Each row is a point. Each copy is the shape, with its points in the same order, turned, moved and blurred by noise. Some copies are also mirrored. Which?
(in the rows, 128 means zero)

Shape (8 x 3)
[[136 126 111]
 [111 111 154]
 [158 115  90]
 [ 90 153 158]
 [140 141 156]
 [168 152 100]
 [116 136 168]
 [161 162  96]]
Copy 1 (8 x 3)
[[122 121 109]
 [123 134 155]
 [130  93 101]
 [ 98 174 143]
 [140 160 124]
 [137 120  70]
 [126 168 149]
 [125 128  72]]
Copy 1 is: only turned
Copy 2 (8 x 3)
[[148  98 135]
 [128 143 172]
 [169  82 139]
 [ 92 142 146]
 [135 135 131]
 [155  84 100]
 [118 151 141]
 [140  82  94]]
Copy 2 is: only turned

Shape (10 x 4)
[[ 89 104 136 113]
 [101 130 153 162]
 [135 134 152  94]
 [ 92 140 134 146]
 [151 138 132  78]
 [132 143 146 161]
 [104 101 118 120]
 [172  79 138 165]
 [131 120 135 177]
 [152 126 132 154]]
Copy 1 (10 x 4)
[[ 82 110 106 122]
 [109 158 108  93]
 [137  94  89 111]
 [103 134 128  87]
 [156  78  97 129]
 [137 156 113  94]
 [ 98 118 125 137]
 [144 179  97 167]
 [130 171 120 118]
 [151 149 110 124]]
Copy 1 is: mirrored
Copy 2 (10 x 4)
[[152 142  78 148]
 [124 183 112 147]
 [115 110 110 161]
 [145 170 114 147]
 [125  85 124 151]
 [112 168 129 134]
 [147 137  82 125]
 [ 65 147  89  91]
 [106 178 117 112]
 [ 97 146 122 116]]
Copy 2 is: mirrored

Shape (10 x 6)
[[110  82 156 142 163 139]
 [167 148 176 144 127  96]
 [160 136 128 157 175 102]
 [ 92 133 128 151 121 122]
 [ 96 140 112 133 122 126]
 [130 122 144  96 144 143]
 [ 98 128 154  81 121 171]
 [189 149 119 153 127 124]
 [111 165 145 166 136 168]
 [161 130  86 131 122 121]]
Copy 1 (10 x 6)
[[187  93  98 123 130 155]
 [ 86 117  75 146 145 129]
 [141 145  79 159 118 114]
 [131 113 140 139 113 161]
 [133 124 160 140 124 151]
 [152 110 125 126 169 129]
 [155  90 158 127 191 155]
 [105 179  90 134 142 132]
 [136 137 133 176 149 191]
 [128 175 129 113 133 119]]
Copy 1 is: mirrored
Copy 2 (10 x 6)
[[150 166 101  96 103 140]
 [130 119 109 107 198 139]
 [174 127 148  90 160 117]
 [103 110 121  92 117 127]
 [105 110 133 118 109 108]
 [138 140 117 151 123 134]
 [104 133 102 172  95 153]
 [164  86 115 113 175 108]
 [132  81 126 102 111 167]
 [152  96 120 126 137  77]]
Copy 2 is: mirrored
Copy 3 (10 x 6)
[[ 97 142 146 166 168 163]
 [108 100 145 102 186  96]
 [141 131 188 116 167 122]
 [138 146 105 119 154 149]
 [148 135 110 118 134 154]
 [107  94 140 140 132 151]
 [ 88  89 102 135 114 177]
 [124 125 166 102 132  80]
 [ 97 156 129  80 137 157]
 [154 126 149 128 111 101]]
Copy 3 is: only turned

Shape (13 x 8)
[[ 96 126 124 101 174 104 122 113]
 [122  99 166 133  94 173 125 100]
 [161  97 161  88 149 111 107 130]
 [160 119  94  86 133 133 111 176]
 [119 154 111 129 146 107 127 144]
 [ 94 132 161 151 130 156 125 179]
 [166 122 127  89 109 110 161 100]
 [ 87 144 121 110 115 100 143 171]
 [131 158 172 154 116 149 141 128]
 [130 145 146 152  92 137 136 133]
 [139 144 127  84 113 166 112 156]
 [ 92 127 125 155 171 134  85 109]
 [ 90 110 128 161 142 172 167 146]]
Copy 1 (13 x 8)
[[105  81 194 116 112 128 110 122]
 [187 159 155 122 139 138 124 138]
 [126 101 155 104 100 121 106 202]
 [ 71 126 139 165 109 124 115 177]
 [ 81 105 141 121 127 135 115 116]
 [120 165 138 117  89 155  79 110]
 [149  78 119 140 144 113 128 164]
 [100 116 132 146 105 104  93  94]
 [151 139 119 102 141 158  89 113]
 [142 146 111 115 137 132 111 114]
 [112 143 145 166 138 131  89 162]
 [103 134 205  95 129 151 128 110]
 [151 140 150 135  90 182 126  85]]
Copy 1 is: only turned
Copy 2 (13 x 8)
[[129 122 114 132 123  98  93  92]
 [120 201 161 140 119 145 155  93]
 [130 164 139  94  98  81 118 136]
 [141 110 137 116 114 105 155 170]
 [112 120 104 125 151 125 118 131]
 [ 84 140 147 139 113 177 111 135]
 [131 178  90 128 126  79 165 123]
 [ 89 103  90 131 109 141 136 121]
 [101 192 117 133 143 165 123 131]
 [100 172 118 124 144 159 155 124]
 [158 144 130 131 101 149 155 150]
 [131 129 160 124 164 137  82  84]
 [ 80 146 156 192 140 147 127 119]]
Copy 2 is: mirrored

Shape (15 x 9)
[[105 173  74  77 149  95 134 121 162]
 [136 120 149 115 158 166 173  96 102]
 [121 146 150  80 128 134 155 158 144]
 [150 140  81 144 164 103 109  89 115]
 [107 167 150  73 138 132 137 138 112]
 [155 151  89  72 137 163 166 113 128]
 [122 114 134  74 143 101 121 118  97]
 [136 111 110 102 105  92 114 114 110]
 [160 129 133 142 104 122 100 152 147]
 [136 139 106 135  95  98 130  89 141]
 [166 103 108 112 139 132 143 164 108]
 [ 91 153 101 100  92 171 121 118 150]
 [118 142 134 119  93 112 100 152  90]
 [159 115 135 144  84 157 127 132 122]
 [165 135 141 128 110 136 104 131 145]]
Copy 1 (15 x 9)
[[116 114  95 162 183 160 134  93  57]
 [155 125  62 117 128  94 116  74 157]
 [124 152 102 174 153 148 139  83 148]
 [114  92  89  87 141 135  87 125  84]
 [120 162  75 181 153 135 107  86 129]
 [155  96  92 146 189 130 106  62 134]
 [141 151  92 150 114 153  82  82 105]
 [116 125 136 134 117 144  81  85 100]
 [ 97 122 149 132 135 149 110 135 152]
 [ 91  89 133 131 126 116 113  94 100]
 [142 140 124  99 153 162  99  88 154]
 [134 127 137 180 178  85 123 108 107]
 [ 89 169 136 148 137 127  73 108 126]
 [118 119 154 125 136 105 103 107 170]
 [111 110 130 144 131 138 107 130 156]]
Copy 1 is: mirrored
Copy 2 (15 x 9)
[[ 97 160 128 106 136 130 115 196 107]
 [156 110 111 140 200  88 113 102 124]
 [142 106 100 125 161 142 150 158 148]
 [103 158 141 101 126  92  79 103 107]
 [146 107 110 104 167 139 151 153 114]
 [154 145 100 132 181 134  79 163 104]
 [134 133  95 119 142 107 158 129  86]
 [145 140 120 133  94 116 135 124  95]
 [155 137 124 109  97 139 122 103 162]
 [153 135 147 128  92  97 101 143 125]
 [120 132  80 148 133 146 115  93 132]
 [176 130 182 128 149 162 117 157 123]
 [154  96 132 107 110 147 148 100 111]
 [186 118 134 143 117 139 108  82 145]
 [168 138 120 104 112 128 112 103 156]]
Copy 2 is: only turned
Copy 3 (15 x 9)
[[125 148  87  98  99  53 102 164  86]
 [126 118 161 169 142 143 115 155  86]
 [110 151 144 126 154  75 117 124 112]
 [155 108  84 114 108 137  94 192 124]
 [128 160 158 135 131  74  84 135 115]
 [106 110 137 104 133 107  93 143  54]
 [128 125 110 167 131  95  70 130 129]
 [121 109  90 134 110 113  91 122 149]
 [142 109 118  95 149 113 131 126 165]
 [115 111 107 110  82 123 132 150 144]
 [127 122 103 119 181 138  96 117 114]
 [155 129 147 101  88  85 137 103  92]
 [149 147 126 113 116 117  83 104 167]
 [133  99 147 108 137 149 138 104 142]
 [138  97 137 107 146 105 125 136 155]]
Copy 3 is: only turned

Shape (13 x 9)
[[ 92 140  99  94 114 113 139  75 134]
 [121 119 137 172 143  92 100 138 113]
 [164 138 103 154 114 104 125 161 113]
 [172 112 157 152 131 120 100 157  88]
 [115 119  94 136 168 133 155  88 153]
 [ 85  88 107 134 155 120 176 105 159]
 [135 161 144 137 117 143 112 150 136]
 [108 155 141 108 120 142 164  80 110]
 [136 110 156 170 132 134 101 128 113]
 [ 78 146  88 121 159 132 158  96 114]
 [117 105 150 197 113 109 123 145  96]
 [153 169 100 123  92 170 115  98 119]
 [124 131 127 111 104 171 108 130 101]]
Copy 1 (13 x 9)
[[155 147 169 144 127  91 111 134  77]
 [118 131 162  96 177 164 127 119 133]
 [ 93 124 123 113 145 147 126 160 146]
 [ 99 106 131  82 145 147 153 108 167]
 [158 156 117 117 183  99 110 126  79]
 [168 170 120  92 158 127  91 116  58]
 [137 133 121 147 136 151 152 121 146]
 [143 177 149 137 119  82 143 102 103]
 [126 125 142  91 164 153 167 104 130]
 [125 167 140 149 161  99  97 102  69]
 [ 98 154 154  74 156 180 157 119 121]
 [120 123 122 165 129  93 180 146 110]
 [119 110 126 139 111 124 163 101 105]]
Copy 1 is: mirrored
Copy 2 (13 x 9)
[[100 140 137 118 172 173 153 167 146]
 [149 115 140 132 124 147  68 139 116]
 [180 118  94 111 126 130 110 134 108]
 [151 109  94 123  82 122  87 112 125]
 [147 110 161 144 172 156 146 131 167]
 [148 127 186 172 154 160 162 145 142]
 [115  88 114 107 130 121 121 113 100]
 [101 100 147  94 125 160 167 145 162]
 [141 116 143 124  98 116  85 120 129]
 [134 118 166 109 165 196 149 125 146]
 [165 126 164 115  88 121  84 144 103]
 [114 132 103  70 156 113 155 116 140]
 [104 140 112 102 114 137 147  96 121]]
Copy 2 is: mirrored

Shape (17 x 11)
[[140  90 118 152 117 125 124  99 159 109 134]
 [100 104 119 113 130 169  79 104 156 117 122]
 [177 160 159 120 111 133 101 150  33  75 163]
 [141 118 114 124  94 150 139 154 148 144 138]
 [118 115 116 105 163 127 130 127 151 130 137]
 [120 138 156 118  95  94 139 154 171 124 119]
 [135 142 143 124 128 160 142  93 156 138 111]
 [156 122 118 112 153 119 124  86 143 124 117]
 [157 166 127 118 120  83 100 149  16 113 150]
 [126  90 126 126 114 113 131 126 141 163 127]
 [111 127 145 158 130 115 152 150 122 151 144]
 [128 152 115 142  88 140 113 120 184 130  83]
 [118 112 157 152 120 115 142 154 158 124  89]
 [138 165 105 146 136 100 139 156  51  87 153]
 [127 104 112 106 135 113 159 136 147 116 138]
 [135 170 139 129 108 108 102 117  76 100 190]
 [107 121 127 108 102 129 148  96 107 107 115]]
Copy 1 (17 x 11)
[[118 175 139 142 135 191 145 117 140 114 121]
 [ 84 166 127 127 159 143 127 103 158  63 112]
 [180  67 122 107 138 143  36  96 148 128 137]
 [104 131 108 168 135 146 117 128  96 104 124]
 [127 184 134 150 145 111 130 101 127 105 120]
 [115 145 157 146 148 149 122 124  80 120  63]
 [ 97 165 148 115 104 135 127 133 121  86 124]
 [129 189 147 113 136 136 123 139 142 114 138]
 [194  68 112 112 160 109  75 127 162 161 122]
 [116 143 145 172 145 142 152 145 128 111 120]
 [129 114 147 161 119 127 154 103 116 135 109]
 [ 67 150 123  97 142 161 143 148 100 100  87]
 [116 132 164 130 153 156 164 112  87 105 105]
 [191  96  93 110 132 124 105  92 134 156 126]
 [153 178 125 160 140 137 133 113 104 109 112]
 [146 106 118 125 122 136  65 104 177 148  96]
 [156 140 123 126 122 146 129 142 141  78  98]]
Copy 1 is: only turned
Copy 2 (17 x 11)
[[125 151 136 119 131 139 142 124 164  98  88]
 [ 92 160 136 138 137 144 194 116 145 102 138]
 [168 168  98 102  74  49 159 194  84 123 144]
 [ 96 113 111 128 101 120 119 134 142  94 137]
 [103 131 141 116 136 164 148 139 123 132 124]
 [128  64 107 132 147 134 144 165 137  97 112]
 [119 110 116 154 108 126 163 104 154 138 113]
 [134 127 163 117 111 138 161 115 130 142 101]
 [184 156 129 102 104  62 126 175  42 115 156]
 [123 122 144 148 129 150 116 135 139 102 123]
 [123 125  98 145 154 126  98 151 116 129 121]
 [103  88 122 139 144 101 169  95 151  76 101]
 [126  95 124 137 170 107 135 152 164 120 108]
 [157 147  98  71 128  74 114 150  70 134 140]
 [119 113 131  93 125 161 128 140 141 127 132]
 [169 166  82 119 101 111 153 154  68 103 122]
 [162 124 117 118 127 135 157 111 145 115 156]]
Copy 2 is: mirrored

Shape (17 x 12)
[[103 111 153 122  90 153 104 121 109 116 126 155]
 [138  89 135 145 126 106 167 145 123 163 179 124]
 [158 129  93 177 176 174 142 135 103 136 111 124]
 [154 121 152 167 101 103 109 168 169  94 133  99]
 [155 166 136 120 112 141 119 101 174 159 111 119]
 [159 147  88 171 165  99 144 103 137 161 153  93]
 [134 115 117 107 145 126 135 105 143 132 111  88]
 [159 112 159 151 150  96 128 176 132 155 113 140]
 [110 115  98 138 134 155 117 171 180 152 148 153]
 [111 159 139 115 111 103 115 155 146 160 140 150]
 [154 141 137 151 130 159 109 123 177 103 124  91]
 [166 148 115 112 143 117 159 160 117 110 146  88]
 [109 143  93 127 101 110 137  91 177 112 134 132]
 [170  87 162 128 115  99 161  99 178 126 133 149]
 [141  91  89 115 117 143 142 113  98 162 141 112]
 [ 89 118 108 152 177 125 151 103 137 100 156 131]
 [ 95 152 102 123 133 114 169 117 173 139 113 102]]
Copy 1 (17 x 12)
[[124 101 128 133 123 156 105  99 156  75 128 124]
 [157 158 162 119 145 150 175 129 115 115  92 125]
 [122 156 100 104 150  96 103 200 109  95 104 125]
 [132 153  83 182  94 149 171 134 117  86 148 147]
 [140  99  90 157 144 108 131 143 156 152 140 158]
 [171 169 129 128 137 112 141 189 102 157 142 127]
 [126 142 111 108 122 105 130 124 126 146 143 155]
 [128 158 105 179 140 121 135 117  78 110  83 139]
 [121 128 121 135 127 183 134 169 147 114  84 185]
 [117 112 137 178 135 169 131 124 123 150 114 143]
 [123 139  81 149 127 111 147 160 145  98 171 169]
 [ 95 150 141 136 109  98 169 161 104 134 136 132]
 [145 144 117 139  87 155 127 145 182 159 144 135]
 [174 167 111 155 109 100 165  88 161 124  94 148]
 [147 112 148  72 116 123 134 141 115 122 104 129]
 [129 200 152 119 132 148  98 152 151 120 138 141]
 [109 159 107 119 132 153 135 143 159 187 137 141]]
Copy 1 is: only turned
Copy 2 (17 x 12)
[[132 136 126 106 168 152 105 117 104 145 106  95]
 [169 133 148 175 157 121 131 120 186 138 126 131]
 [ 91 145 132 173 122 105 116 111 111 173 130 185]
 [151  96 175 167 152 145  96 174 131 189 155  93]
 [137 120 123 132 139 159 137 178  88 121 168 149]
 [109  88 124 198 141 103 148 158 153 136 148 168]
 [142 112 150 156 126 103 158 132  97 131 149 122]
 [120 150 207 165 136 150 129 156 150 156 121 131]
 [134 120 148 130 153 174 126  92 151 175 181 154]
 [128 104 167 106 149 173 123 143 151 115 135 133]
 [131 113 129 170 128 136 101 159  83 165 181 119]
 [143 105 178 151 126  74  95 146 135 125 153 145]
 [140  74 105 102 140 124 151 154 130 156 166 119]
 [165 164 134 142 146 124 160 183 151 159 158  92]
 [154 129 135 148 175  92 147  99 120 130 118 157]
 [ 95 109 107 152 111 104 137  99 160 154 148 102]
 [147  76 130 126  91 129 157 134 132 142 154 140]]
Copy 2 is: mirrored
Copy 3 (17 x 12)
[[105 145 131 173 138 100 107 138 110 114 144 150]
 [141 159  86  99 138  81 129 120 123 125  75 120]
 [ 93 118 157  97  85 125 166 143 151  96  77 120]
 [141  92  77 131 138 137 161 127  67  95 120 131]
 [149 106 114 122 115 170 113 142 146 120 117 180]
 [119 107  86  69  88 139 131 146 149 147  82 109]
 [127 108 132 122 130 161 106 129 124 154  92 112]
 [149  84 129  90 133  85 160  99 105 117 107 148]
 [108 102 121  96 171  98 106 168 116  75  92 160]
 [121 113 104  98 158 101 124 134 123 140 138 187]
 [113  97 104 135 121 186 128 137 110  89 102 142]
 [123 143 117  77 139 159 171 110 118 138 105 115]
 [125 101  75 134 153 148 109 186 150 136 136 126]
 [192 115  85 140 133 114 107 117 149  93 114 107]
 [131 174 146 109 117 118 108 159 119 142  86 120]
 [ 66 112  97 112 146 112 115 144 153 120  97  82]
 [119  93 108 123 172 146 123 157 157 167  94 131]]
Copy 3 is: mirrored

Shape (16 x 12)
[[115 115 138  89 114  99 101 137 136 135 154 155]
 [137 143 151 128 141 135 126 111 116 136 131 181]
 [171  90 143  95  95 133 101 130 119  82 146 120]
 [105 126 147 128 138 125 169 123 115 139 153 172]
 [134 116 136  80 135 118 136 141 116 113 130 125]
 [141 111 118 155 156 118 149 158 170 172  79 127]
 [ 98 150 106 136 101 149 149 121  94 115 125 201]
 [153 153  87 146 156 135 141 138 171 162 112  96]
 [106 149 122 139 174 133 132 171 120 140 130 178]
 [153 117  81 154 168 121 139 120 143 140 119 146]
 [153 109 104  94 136 173 124 113 184 124  98 117]
 [136 100  94 119 152 137 111 100 163 130  85  99]
 [127 107 127 132 115 163 106 105 152  94 126 104]
 [ 99 112 140 100 151 137 141 156 118 141 151 152]
 [165  68 107 102  99 174 103 102 158 118 134 109]
 [149  90 150  79 113 105 118 142 162  66 166 131]]
Copy 1 (16 x 12)
[[137 111 163 124 152 134 151 155 154 137 153 132]
 [134 137 143 165 133  92 121 127 131 121 139 140]
 [155  84 124 105 116 104 164 144 187 155 103 140]
 [151 135 153 182 131 137 122 145 121 102 126 119]
 [127  97 146 141 130 135 161 115 159 133 118 109]
 [ 93 191 170 110  94 134 126 103 152 118 130  82]
 [127 105 130 186 105 121  81 145 147 100 159 151]
 [ 93 184 113  96 120 153 124  78 156 116 129 104]
 [127 133 172 149 136 116 107  97 138  72 161 104]
 [136 172 122 128 100 125 119  91 150 132 160  92]
 [103 141 118 109 135 124 101 105 192 171 101  95]
 [105 138 118  92 109 132 114  97 152 178 128  84]
 [131 108 104  90 121 115 106 136 153 149  99 113]
 [148 111 178 149 148 146 125 119 143 107 124 109]
 [154 124 116  91 117 127 110 128 194 194  94 127]
 [158  93 126 112 153 116 182 175 195 141 116  94]]
Copy 1 is: mirrored
Copy 2 (16 x 12)
[[ 99 102 145 108 130 154  78 101 132 102 124 149]
 [ 91  77 132  93 121  95 110 125 111 140 111 155]
 [149 115 113  92  92 164  96 122  89 107 162 130]
 [ 87  83 130 128 116  95  79 131 144 157 121 143]
 [128 106 125 122 102 121 101  93 137 116 155 137]
 [135  98 114 106 169 129 164 118 185 152 107 142]
 [ 93  81 193 111 125  80  95 127 103 167 136 115]
 [141 114 140 131 143 114 186 151 173 112 106 148]
 [ 64  77 140 116 160  87 133 118 152 127 146 129]
 [147  74 130 108 154  96 139 143 152 119  98 115]
 [151 133 144  69  92 132 156 126 167 116 111 120]
 [161 142 121  92 131 118 149 110 151 107  92 109]
 [131 153 125  97 102 138 127 145 107 125 118 103]
 [ 83 108 130 113 126 103  85 117 165 129 152 140]
 [174 147 132  59  95 149 107 155 123 112 126 121]
 [120  97 109 111  77 191  87 111 122  98 148 103]]
Copy 2 is: only turned
Copy 3 (16 x 12)
[[121 149 151  98  96 129 122 128 160 138 132 107]
 [146 150 126 119 104 130 107 160 130 149 154 167]
 [ 90 101  99  84  99 116  94 126 170 105 112 134]
 [114 149 159 120 114 158  96 170 112 149 164 146]
 [112 108 159 108 113 115 122 137 138 111 136 133]
 [118 146 115 198 137  89 136 165 120 118 145 106]
 [138 157 159 150  94 184  81 135 124 156 109 176]
 [150 152 118 183 156 108 117 130 135  72 162 125]
 [155 178 165 137 103 114 114 183  99 121 120 147]
 [123 168 113 173 102 106  99 133 101  97 161 140]
 [117 130 124 171 140  72  86 104 175 110 151 143]
 [108 139 114 165 135  69 110  86 127 108 151 134]
 [ 96 142 106 123 156 106  80 111 158 112 115 153]
 [125 147 175 106 118 116  93 161 120 135 135 116]
 [ 96 114  88 132 124  87  52  99 178 119 134 116]
 [ 60 124 137  81  98 115 109 140 190  93 135 126]]
Copy 3 is: mirrored

Shape (15 x 12)
[[131 154 126 106 107  90 108 138  88 131 173 121]
 [106  98  74 120 168  99 132 135  91 154 109 133]
 [145 147 104 183 118 124 170 120 104 131 117 112]
 [150 132 156 110 146  88 129 169 138 109  98 157]
 [ 81 166  84 153 103 138 146  99 129 160 152 154]
 [147 160 145 118  98 138 160 108 104 169 133  86]
 [ 69 148 117 183 137 113 136 171 103 129 116 107]
 [135 143 100 169 140 119  92 134 121 132  97 121]
 [113 140 148 138 105 105 125 122  82 119 111 115]
 [142 120  95 111 130 121 157 144 146 103 105 127]
 [147 151 142 185 121 120 130 102 153 159 119 142]
 [107 160 141 113 148  69  86 113 140 102 167 145]
 [144 105 100 112 169 121  85 106 150 121 141 144]
 [117  94 114 166 125 126 129 146 135  97 128 151]
 [144 144 150 184 102  57  92 150 155 109 107  99]]
Copy 1 (15 x 12)
[[169 111 157 174 140 164 116 160 110 165 136 154]
 [177 146 144  93 113  99  93 134  87 132 121 129]
 [129 135 126  82 142 128 121 179 166 163 145 144]
 [121 154 157 141 182 125 119 123  96 130 193 128]
 [145 113 124 148  96 127 112 164 178 138 103  89]
 [155 123 115 111 136 199 137 138 158 148 133 149]
 [190 132 159 119 150  85 145 168 173 125 149 133]
 [133  97 134 102 151 102 147 170 109 143 141 125]
 [152 124 156 126 156 151 117 171 136 112 141 163]
 [109 153 163 105 140 121 127 113 126 159 138 126]
 [108 100  87 125 128 130 134 163 148 128 174 123]
 [137  68 161 191 152 118  87 129 113 141 152 142]
 [114  97 120 141 135  94 115 109  74 155 121 135]
 [105 153 142 145 140  74 135 150 133 138 134 153]
 [110  84 172 137 139 117 162 168 130 130 216 166]]
Copy 1 is: mirrored
Copy 2 (15 x 12)
[[162 178 172 125 167 126 166 132 107 100 119 127]
 [133 135 149 117 145 126 144 178  88 149 202 148]
 [141 119 116 156 139 123 119 140 115  90 163  84]
 [133 162 119 105 189 162 101 101 111 130 141 160]
 [162 127 152 147 128  42 131 148 131 122 147 110]
 [133  92 159 148 155 128 167  92 114  83 128  98]
 [120 137 112 182 147 115 132 177 107  90 133 170]
 [138 150 134 148 118 152 120 145 143 109 166 142]
 [162 130 125 170 156 147 156 122 104 116 122 124]
 [130 115 136 101 163 149 101 152 114 122 143 119]
 [142 140 103 138 116 109 121  81 143 100 159 117]
 [169 195 122 103 187 121 160 129 166 130 120 154]
 [130 166 150  73 125 141 147 139 148 158 157 127]
 [130 159 108 116 127 132 102 158 102 146 121 125]
 [169 174  84 123 123 172 115 113 122  68 116 158]]
Copy 2 is: mirrored
